Every row gives one point. Two turns around zero, p and q, are shown by what they do to some points. Where does a point land after both, in the order given? Backwards means that the second turn is done in reverse. Each puzzle has new turns, and all numbers are rounded.
In the rows, 128 means zero.

Turn p:
[102  64 132] -> [172  75 131]
[111 138 100] -> [113 120  98]
[166 128 100] -> [147 164 104]
[134 182 180] -> [ 80 155 179]
Turn q:
[131 144 114] -> [128 116 110]
[ 94 108 108] -> [164 111 147]
[111 173 138] -> [ 98  89 123]
[195 114  94] -> [144 177  72]
[128  70 199] -> [110 183 199]
[108 159 116] -> [124  91 118]
Where do these land?
q, then p: [100 124 153] -> [132 112 162]
p, then q backwards: [195 109 104] -> [163  73  94]
q, then p: [112  89 110] -> [138 167 149]
q, then p: [ 96  86 131] -> [136 155 173]
q, then p: [160 166 163] -> [ 95  82 106]
q, then p: [106 194 108] -> [177  84  98]

Turn p:
[112 139 144 122 150 121] -> [131 101 144 139 131 117]
[120 123 138 119 136 148] -> [132 125 126 153 121 127]
[149 113 156 121 145 137] -> [145 113 112 150 145 146]
[132 136 150 121 122 105] -> [138 123 149 123 151 136]
[119 117  78 114 112  99] -> [147 152 130  83 106 104]
[130 143 142 112 113 137] -> [129 135 149 140 125 146]
[133 137  31 129 122 126] -> [118 148 106  65  62 114]
[117 114 152 143 120 136] -> [119 137 125 151 150 120]
[141 130 160 171 132 143] -> [ 93 117 111 147 161 141]
Turn q:
[111 119 108 137 158 144] -> [146  95 128 118 149 123]
[159 118 108  98 101 100] -> [114 151 129 118  88  90]
[106 133 119 143 102 137] -> [117 135  97 128 149 128]
[110 148 128 110 165 125] -> [137 105 155 155 143 118]
[129 122 164 155 153 147] -> [142 116 140 124 137 178]
[120 109 151 120 111  97] -> [ 90 124 127 133 102 138]
[153 156 116 157 161 136] -> [186 126 127 141 128 136]
[142 139 141 143  97 152] -> [131 167 114 119 139 147]
[121 108 116  89 106 113] -> [ 91 131 135 117 117  95]
Where do these land?
q, then p: [ 84 132 140 133 153 115] -> [123 128  90 145 142  97]
p, then q: [131 136 115 153 145 165] -> [112 115  90 119 148 114]
p, then q backwards: [113 152 148 147 119 143] -> [105 132 152 103 124 119]
p, then q: [139  91 112  89  95 113] -> [163 176 147 146 114 115]
q, then p backwards: [147 142 109  91  95 122] -> [ 86 112 106 138 100 132]
q, then p backwards: [116 151 132 152 155 128] -> [142 117 159 109 146 134]
p, then q: [157 103 129 109 137 107] -> [156 140 149 106 115 111]
q, then p backwards: [137  99 118 134 117  96] -> [127 138  90 134 148 143]
q, then p backwards: [127 147 148 143 137 162] -> [153 121 158 116 108 116]
